Rows are points. Examples show where two turns around zero, p and q, send a point. Write where each new point lands after one turn and then the other. Backwards means that the second turn is done in reverse. Each puzzle has new turns, and all numbers are rounded.

Turn p:
[-0.22 -0.25 -2.56] -> [-1.60  1.96 -0.53]
[ 0.84 -0.22 -1.78] -> [-1.15  1.49  0.62]
[0.05 2.43 2.08] -> [-0.27 -3.17  0.35]
[-2.15 -1.87  0.32] -> [ 1.70  0.88 -2.14]
[-0.24 -1.59  0.44] -> [ 1.45  0.78 -0.22]
[1.71 1.50 1.51] -> [-0.12 -1.95  1.91]
Turn q:
[-0.93 -1.25 -0.74] -> [ 0.63 -1.60 -0.02]
[ 1.15  3.95 -1.08] -> [-2.15  2.44 -2.74]
[ 0.64 -1.52  0.03] -> [ 1.54 -0.20  0.55]
[-0.42 -0.99  2.61] -> [-0.13  0.09  2.82]
[-0.45 -0.19 -0.82] -> [ 0.10 -0.74 -0.60]
Where do these land?
q, then p: [ 0.18  0.18 -2.97] -> [-1.43  2.59  0.37]
q, then p: [-0.13 -1.16  1.90] -> [ 1.52 -1.52  0.60]
q, then p backwards: [ 1.22  0.87 -1.44] -> [-1.75 -0.95 -0.58]
p, then q: [-1.27  0.12  2.51] -> [ 2.79  0.14 -0.33]
